Each row is a point. Each copy is the shape, with its points in the same order, turned, moved and blurred by noise. Some copies are also mirrored. Which?

Shape (6 x 2):
[[-52  -8]
 [ -6  38]
 [ 34  38]
 [ 27  13]
 [ -7  -7]
 [-10 -22]]
Copy 1 (6 x 2):
[[-13 -44]
 [-38  17]
 [-24  52]
 [ -2  37]
 [  4  -3]
 [ 17 -10]]
Copy 1 is: only turned
Copy 2 (6 x 2):
[[  1 -40]
 [ 27  18]
 [  9  54]
 [-10  38]
 [-13   0]
 [-28  -9]]
Copy 2 is: mirrored
Copy 3 (6 x 2):
[[-52  39]
 [-29 -20]
 [ 10 -36]
 [ 12 -11]
 [ -9  22]
 [ -5  38]]
Copy 3 is: mirrored
Copy 4 (6 x 2):
[[ 15  41]
 [ 25 -21]
 [  5 -60]
 [-16 -33]
 [ -8   1]
 [-18  12]]
Copy 4 is: only turned

Shape (9 x 3):
[[ 19   9  58]
 [ -6  -5 -32]
 [ 30 -31   5]
 [ -5  -5   5]
 [  6  27 -14]
 [ 17 -19  -4]
 [-29 -24 -26]
 [ -7  -7  21]
 [-23   9  -7]]
Copy 1 (9 x 3):
[[-40  47 -17]
 [  6 -27   1]
 [ 16  21 -30]
 [-11   5   5]
 [-30 -27 -13]
 [  7   1 -18]
 [ 18 -25  26]
 [-11  21  10]
 [-20 -16  22]]
Copy 1 is: only turned
Copy 2 (9 x 3):
[[ 13  44  47]
 [  0 -19 -19]
 [ 31 -17  26]
 [ 13  12   7]
 [-22   3   7]
 [ 21 -10  14]
 [ 28  -8 -37]
 [ 22  27   4]
 [ -1  16 -17]]
Copy 2 is: mirrored
Copy 3 (9 x 3):
[[-12  60  37]
 [  9 -14 -18]
 [-11  -7  34]
 [ -7  15  -3]
 [ 31  19  -8]
 [ -4  -3  15]
 [-18 -16 -31]
 [-18  26   2]
 [  2  18 -28]]
Copy 3 is: only turned
